Each row of a before or after table is a point. One or more steps were done to the points. Then noise was added and the rows were shuffled. The steps act on how far a point lies along the listed directions, d1 being the first. Write out the steps. A step turns or swaps two directions, mirrors them in a line or flattens them onto one, adds a multiple of one to another, or multiplies one. Angles are multiples of 10 degrees, from the lower direction toward the higher: turns from -170 to 170, lines from 10 to 170 but not 90. Use the fewest steps. Two steps may share a direction if one is a turn and the other turns, adds or multiplies; they go together, in the order done. Otherwise the lowest direction goes first.

Directions:
(1): [+1.68 -0.18 -1.49]
(2): [-0.20 -2.25 +0.04]
(3): [-1.49 +0.11 -1.69]
Before, 13 rows:
[-0.68 +0.28 +0.54]
[+0.68 +0.30 +0.39]
[-0.01 -0.24 +0.14]
[+0.04 +0.07 -0.62]
[+0.25 -0.25 +0.04]
[+0.63 -0.02 -0.55]
[-0.03 +0.87 +0.26]
[+0.33 -0.11 +0.23]
[-0.20 -0.32 -0.06]
[+0.23 -0.16 -0.41]
[+0.09 +0.76 +0.08]
[+0.03 +0.07 -1.20]
[+0.29 +0.40 -0.61]
After:
[-0.43 -0.04 -0.11]
[-0.37 +0.11 +0.71]
[-0.13 -0.15 +0.47]
[-0.08 -0.25 -0.13]
[+0.10 +0.86 -0.32]
[-0.31 -0.16 +0.09]
[+0.15 -0.35 +0.04]
[+0.38 +0.04 +1.13]
[+0.00 +0.46 +0.65]
[+0.52 +0.17 -0.74]
[-0.70 +0.44 -0.17]
[+0.17 +0.05 +0.60]
[+0.06 +0.76 -0.07]
Steps: turn d1 and d3 by -160 degrees

Directions:
(1): [-0.85 -0.27 +1.19 -2.31 -1.59 -0.36]
(2): [-1.45 +0.94 -0.11 -1.29 +2.33 +0.32]
(3): [-0.31 -0.40 +0.82 +0.55 +0.71 -2.91]
Before (8 x 6):
[-0.35 -0.38 +0.60 -0.77 -0.64 +0.04]
[-0.78 +0.15 +0.43 -1.03 +0.16 -0.31]
[-0.56 -0.05 +0.58 -1.10 +0.01 -0.32]
[-0.11 +0.38 +0.02 +0.16 +0.03 +0.69]
[-0.70 +0.21 +0.33 -0.24 +0.56 -0.73]
[+0.41 -0.07 -0.03 +0.10 -0.20 +0.36]
[+0.06 -0.08 +0.05 -0.24 -0.69 +0.30]
[-0.63 -0.03 +0.65 -1.08 +0.62 -1.05]
After:
[+0.37 -0.06 +0.11 +0.10 -0.21 +0.17]
[-0.59 +0.22 +0.12 -0.12 +0.61 -0.38]
[-0.25 -0.27 +0.31 -0.72 -0.72 +0.79]
[+0.09 -0.07 +0.00 -0.30 -0.78 +0.49]
[-0.30 +0.11 +0.06 -0.77 +0.19 +0.55]
[-0.40 +0.14 +0.23 -0.80 +0.66 -0.15]
[-0.46 +0.32 -0.09 -0.47 +0.45 +0.47]
[+0.02 +0.38 -0.15 +0.60 +0.34 +0.52]
Steps: turn d1 and d3 by -40 degrees; add -1 times d2 to d1
